Each row of a before or after table is a point. The points were changed in one or more steps. Then noise was added and the rows were shuffled. The steps act on how far a point lies along the listed directions, d1 being the first. What was done? A step turns or swaps two directions, mirrors them in a line or flattens them onto one, adds a multiple of one to another, or multiplies one. Angles are multiples of 10 degrees, from the lower direction toward the higher: turns from -170 to 170, lines from 10 to 170 but not 90. Use the fewest steps. Two steps may share a direction if one is a turn and the other turns, adds or multiplies; they go together, in the order done. Otherwise the lowest direction goes first.

Directions:
(1): [-.27, .46]
(2): [-.46, -.27]
Before:
[[-.33, -.09],
[.38, .01],
[-.15, -.08],
[-.09, .14],
[-.25, .05],
[.01, -.38],
[-.67, -.09],
[-.22, -.38],
[-.29, .01],
[-.31, .33],
[-.17, .79],
[-.50, .21],
[-.42, -.23],
[-.47, .07]]
After:
[[-.12, .13],
[.10, -.46],
[-.17, -.04],
[-.26, .24],
[-.29, .92],
[-.37, .00],
[-.48, -.46],
[.30, .19],
[-.20, -.16],
[-.09, -.65],
[-.25, -.50],
[-.21, -.29],
[-.32, -.15],
[-.10, -.20]]
Steps: add -0.7 times d2 to d1

Directions:
(1): [-.03, .32, -.45, -.64, .26, -.23]
(2): [.68, -.28, -.15, -.30, -.22, .38]
(3): [.00, -.24, .69, -.48, .11, -.23]
(4): [-.58, -.33, -.11, -.25, .02, .56]
Before:
[[.30, -.24, .15, .36, -.42, .21],
[.04, -.88, .47, -.45, -.39, .49],
[.88, -.21, .28, .29, -.35, .18],
[.24, -.03, .08, .94, -.27, .32],
[-.26, -.03, .04, .17, .02, .01],
[.44, .07, .17, -.32, -.09, -.25],
[-.48, -.02, .28, .21, .01, -.02],
[.36, -.27, -.04, .40, -.50, .49],
[.25, .29, -.05, -.16, -.10, -.27],
[-.30, -.23, -.56, -.09, .11, .80],
[.02, -.49, .76, .24, -.08, .08],
[-.42, .20, -.33, -.09, .18, .00],
[-.51, -.12, -.76, .05, .07, .44],
[.20, -.33, .08, .15, -.26, .53]]
After:
[[.64, -.18, .14, .25, -.46, .32],
[-.35, -.05, .12, .36, -.01, .10],
[.79, -.39, .41, -.08, -.36, .28],
[-.09, -.70, -.18, -.24, -.41, .88],
[.10, .16, .09, -.33, -.02, -.21],
[.07, .23, -.59, .39, .00, -.08],
[-.15, -.62, .33, .23, -.10, .52],
[.24, .22, -.63, .20, .08, .30],
[.06, -.08, .12, -.49, -.09, .07],
[-.24, .36, -.29, .03, .13, -.26],
[.42, -.21, -.03, .19, -.34, .40],
[.56, -.03, .47, .71, -.25, .04],
[.39, -.24, .21, .25, -.40, .15],
[-.12, .03, -.01, .22, -.08, -.01]]
Steps: turn d1 and d2 by -10 degrees; turn d3 and d4 by 60 degrees; multiply d3 by 0.7

Directions:
(1): [.36, .34, -.26, .17, .11, -.42, .74, -.38, .19]
(2): [-.33, .20, -.27, -.81, -.21, .22, .11, -.16, .50]
(3): [-.41, .31, -.13, .20, -.35, -.20, -.38, -.72, -.35]
(4): [.23, .04, .77, -.36, -.32, -.59, -.10, -.03, .11]
(5): [-.50, .65, .54, .29, .26, .22, .18, .16, .20]
(6): [-.20, .18, -.08, -.52, .48, -.28, .16, .18, -.74]
Before:
[[.86, -.23, -.72, .44, .18, -.05, .54, .03, .19],
[.68, -.01, .06, .19, -.12, -.27, -.20, -.26, -.46],
[-.22, -.23, -.56, -.42, .01, -.22, -.55, -.50, -.55],
[.18, .38, .61, .03, .40, .00, .56, .81, .23],
[.19, .62, .00, -.67, .30, -.19, .77, .06, .34],
[.77, -.62, -.30, -.26, .19, -.12, .20, -.02, -.31],
[.71, -.25, .07, .09, -.18, .00, -.19, .35, .05],
[.19, .04, .14, -.15, -.13, -.05, .36, .01, .17]]
After:
[[-.20, .49, .22, -.47, -.21, .23, -.41, -.32, -.03],
[.58, .00, -.12, -.44, .45, -.54, .29, .20, -.74],
[-.40, .77, .01, .41, .18, -.10, .17, -.68, .19],
[-.25, .03, -.32, -.38, -.26, -.05, -.30, -.87, -.43],
[.67, -.53, -.36, -.75, -.11, -.21, .15, .47, .08],
[-.32, -.13, -.69, -.42, .03, .21, -.66, -.06, -.87],
[.17, -.06, -.13, -.17, -.53, .02, -.59, -.18, -.08],
[.15, -.13, .11, -.17, -.10, -.14, .00, .06, -.37]]
Steps: turn d2 and d6 by -150 degrees; turn d1 and d6 by 110 degrees; turn d3 and d5 by 90 degrees

Directions:
(1): [.31, .10, .24, .50, .56, -.19, .25, -.63, .10, -.51, .26, .21, -.26, .18]
(2): [.59, .45, -.22, .22, .13, .24, -.06, -.06, .58, .29, -.35, -.65, .13, .08]
(3): [-.35, -.12, -.03, .94, .08, .19, -.66, .09, -.20, .34, .18, -.05, -.05, .08]
(4): [-.15, -.31, .15, -.39, .66, .36, -.24, -.20, .11, .20, -.10, -.17, -.53, -.62]
(5): [-.02, -.05, .10, .19, -.25, -.61, .31, -.04, -.31, .32, -.48, -.34, -.76, .07]
Before:
[[.45, .31, -.43, -.12, -.04, .44, -.34, .00, .50, .17, -.11, -.39, .69, -.06],
[.05, .09, -.15, .63, -.11, -.17, .08, -.18, -.04, -.38, .44, .31, .44, .52],
[-.06, .13, .15, .03, .22, -.17, .17, -.21, -.32, -.38, .14, .44, -.27, .03],
[-.40, -.05, .04, .31, -.18, -.06, -.41, .34, -.42, .60, -.40, -.28, -.37, -.19],
[-.31, -.04, -.07, .28, .06, .17, -.38, .38, .10, .88, -.33, -.37, -.47, -.20],
[-.18, .10, .06, .39, .12, -.03, .16, -.12, -.22, -.12, .45, .27, .32, .13],
[-.28, -.21, .37, .49, .27, -.19, -.16, -.14, -.60, .26, -.21, -.27, -.75, .09],
[-.27, .05, -.05, .19, .09, .01, .01, .17, -.26, .11, .21, .20, .09, -.02],
[.34, .17, -.05, -.18, -.39, .02, .23, .15, .32, -.18, .05, .13, .31, .23],
[-.20, -.13, -.07, .44, .24, .21, -.54, .05, -.02, .62, -.38, -.31, -.55, -.44],
[-.17, -.03, -.11, .12, .20, .24, -.45, .04, .16, .39, -.06, -.20, -.16, -.30],
[.72, .43, -.15, .14, -.31, .28, .13, -.16, .34, -.31, .08, -.04, .66, .46],
[.03, -.06, -.20, .05, -.11, -.20, .06, -.06, .03, -.55, .57, .64, .46, .25]]
After:
[[.23, .15, -.43, -.25, -.05, .43, -.16, .17, .46, .39, -.22, -.51, .39, -.07],
[-.16, -.12, .09, -.51, .00, -.23, .26, -.11, -.07, -.29, .16, .39, -.11, -.19],
[.37, .26, -.54, .22, -.15, .27, -.40, .21, .55, .17, .09, -.18, .64, .16],
[.11, -.24, .02, -.15, .54, .93, -.63, -.20, .26, .26, .02, -.25, -.12, -.52],
[-.10, -.13, .31, -.62, .15, -.49, .70, -.11, -.08, -.19, -.05, .40, -.60, -.11],
[-.15, -.23, .15, -.70, -.17, -.46, .54, -.03, -.31, -.30, -.18, .51, -.38, -.28],
[-.12, -.46, .11, -.48, .85, .44, -.37, -.56, .08, -.24, .30, .24, -.14, -.68],
[.14, .35, -.17, -.09, -.02, -.05, .33, .15, .05, .05, .00, -.01, .28, .09],
[-.02, .42, -.26, .24, -.45, .02, -.19, .38, -.20, .21, -.18, -.06, .24, .25],
[.22, .18, .25, -.43, -.08, -.58, .69, -.19, -.22, -.29, -.37, .11, -.37, .01],
[-.04, .05, .16, -.44, -.58, -.50, .47, .30, -.55, .10, -.45, -.23, -.21, .30],
[.20, -.03, .06, .31, .31, .43, -.34, -.11, .38, .12, .10, -.11, -.18, -.13],
[.07, .32, -.22, -.11, -.14, .24, .15, .19, .15, .31, .02, -.25, .55, .00]]
Steps: turn d1 and d3 by 160 degrees; multiply d2 by 1.3; turn d2 and d4 by 110 degrees

Directions:
(1): [-.30, .45, -.46, -.44, -.41, -.15, -.04, -.36, -.36, -.10, -.03, -.10, -.02, .13, -.04, -.35, -.03, -.22, -.24, .09, -.71, -.15, -.02, -.13]
(2): [.57, -.09, -.47, .00, .04, -.23, .01, .35, .50, -.11, -.21, .31, .35, -.29, -.31, -.39, -.06, -.35, -.03, .11, -.20, .01, .28, .35]
(3): [.01, -.16, .40, -.50, .05, -.01, -.33, .15, -.53, -.31, -.35, -.01, .45, -.34, -.19, -.14, -.23, .05, -.34, .26, .28, .40, -.07, -.18]
(4): [.10, -.36, .12, .29, -.27, .20, -.36, -.04, -.14, -.06, -.43, .09, -.13, .03, .06, .10, .04, .12, .05, -.13, -.30, -.21, .94, -.43]
Before:
[[.11, .14, -.44, .08, .05, -.18, .16, .10, .35, -.01, .19, .18, -.02, .15, -.23, -.19, -.05, -.27, -.06, -.05, -.17, -.02, -.16, .28],
[.07, -.09, .05, .38, .13, .11, .06, .02, .20, .15, -.06, .01, -.05, .12, .13, .12, .14, .11, .16, -.06, .19, .04, .00, .09],
[.12, .14, -.11, .11, .00, .07, .11, .12, .23, .03, .07, .19, -.07, .07, .03, .11, .07, .06, .06, -.12, -.11, .14, -.05, .26],
[-.02, -.17, .35, .44, .10, .11, .08, .01, .02, .19, .24, -.14, -.24, .15, .33, .43, .07, .26, .22, -.33, .44, .11, .08, -.04],
[.06, .04, -.26, .20, -.08, -.04, .21, -.11, .25, .27, .30, -.01, -.25, .10, .16, -.01, .09, .04, .15, -.04, -.33, -.28, .10, .18],
[.36, .26, -.31, -.53, .30, -.34, .30, .20, .22, -.12, .01, .15, .42, -.43, -.47, -.47, -.14, -.38, -.31, .29, .07, .20, -.66, .33],
[.19, -.25, -.13, .36, -.06, -.03, -.08, .18, .27, .04, -.19, -.10, .02, .00, .02, .03, .15, -.13, .02, .00, .01, -.05, .41, .05],
[.28, -.04, .01, -.20, .25, -.02, .10, .43, .23, -.17, .12, .07, .42, -.30, -.12, -.21, -.18, -.17, -.09, .24, .45, .39, -.39, .23],
[-.22, .22, .25, -.53, .01, .00, -.05, -.09, -.50, -.12, -.04, -.22, -.05, .01, .04, -.01, -.17, .08, -.23, .16, .29, .26, -.60, -.06],
[.13, -.08, -.04, .07, .26, -.16, .14, .26, .29, .06, .03, .19, .07, -.06, -.27, .20, -.10, .00, .15, .00, .43, .11, -.24, .17],
[-.53, .20, -.03, .28, -.11, -.03, .01, -.25, -.11, .25, .29, -.14, -.35, .34, .12, .17, .12, .15, .09, -.10, -.02, -.25, .03, -.05],
[-.01, .10, .08, -.02, .08, -.09, .05, .15, -.03, -.04, .09, -.01, .30, -.18, -.03, -.11, -.26, -.05, -.11, .20, .31, .13, -.43, .07],
[.26, .13, -.26, -.35, .53, -.29, .47, .14, .33, .03, .42, .07, .37, -.18, -.19, -.12, -.05, -.10, -.02, .21, .36, .39, -.94, .65],
[-.12, -.26, .50, .29, .15, .18, .08, -.01, -.02, .08, .09, -.08, -.09, -.01, .11, .32, .11, .31, .04, -.08, .47, -.02, .04, -.11]]
After:
[[-.11, .07, -.05, -.44, -.19, -.07, -.07, -.16, -.40, -.03, .02, -.09, .10, -.12, .03, -.21, -.09, .01, -.19, .21, -.33, -.01, -.04, -.04],
[-.07, .25, -.31, .05, -.12, -.04, .08, -.19, .01, .09, -.09, -.05, -.05, .19, .05, -.16, .12, -.08, .01, .01, -.30, -.06, -.05, .05],
[-.37, -.02, .20, -.08, -.16, .13, -.21, -.19, -.48, -.12, -.04, -.06, -.14, .24, -.04, .08, -.10, .09, -.22, -.08, -.06, .07, .05, -.36],
[.53, -.41, .13, .33, .07, .11, -.16, .29, .31, -.02, -.40, .15, -.15, -.11, -.03, .10, -.04, .06, .17, -.07, .24, -.02, .51, .00],
[-.27, .22, -.15, -.03, -.08, -.11, .13, -.11, -.04, .07, .19, -.35, -.07, .15, .12, .01, .14, -.13, -.13, .05, .04, .05, -.39, .09],
[.13, .10, -.47, .20, -.11, -.14, .24, -.03, .46, .07, .13, .09, -.02, .02, -.12, -.19, .16, -.16, .03, -.04, -.33, -.30, .19, .25],
[-.13, -.44, .21, .32, -.22, .33, -.24, -.41, -.37, .11, -.23, -.06, -.41, .32, .29, .41, .19, .43, .20, -.26, -.34, -.23, .88, -.56],
[-.15, -.15, .18, .49, -.11, .37, .03, -.07, .07, .11, .17, -.10, -.41, .27, .36, .32, .12, .19, .27, -.18, .06, -.16, .34, -.37],
[-.03, .09, -.32, -.17, -.13, -.30, -.21, .13, -.06, -.12, -.18, .15, .33, -.15, -.35, -.38, -.09, -.21, -.24, .20, -.19, .01, .25, .14],
[-.01, -.15, .12, .54, -.09, .14, -.06, .01, .07, .11, -.03, .02, -.08, .04, .16, .14, -.11, .10, .10, -.07, .06, -.19, .29, -.25],
[.18, .26, -.62, .04, -.27, -.27, .16, -.05, .25, .06, .12, .02, .01, .09, .04, -.28, .02, -.31, .03, -.16, -.49, -.08, .23, .23],
[-.24, .09, -.18, .18, -.17, -.02, .03, -.19, -.02, .14, .00, .05, -.33, .31, -.05, .29, .02, .06, .20, -.17, -.17, -.24, .20, -.24],
[-.10, .21, -.02, -.08, -.19, .13, -.04, -.08, -.17, -.05, -.04, .09, -.11, .14, .09, .09, .03, .11, -.09, -.07, -.28, .16, .02, .00],
[-.20, -.34, .73, .33, .07, .40, -.13, -.25, -.35, .14, -.18, -.11, -.45, .11, .17, .54, .09, .45, .07, -.22, .25, -.16, .36, -.71]]
Steps: turn d1 and d3 by 110 degrees; turn d2 and d4 by -170 degrees
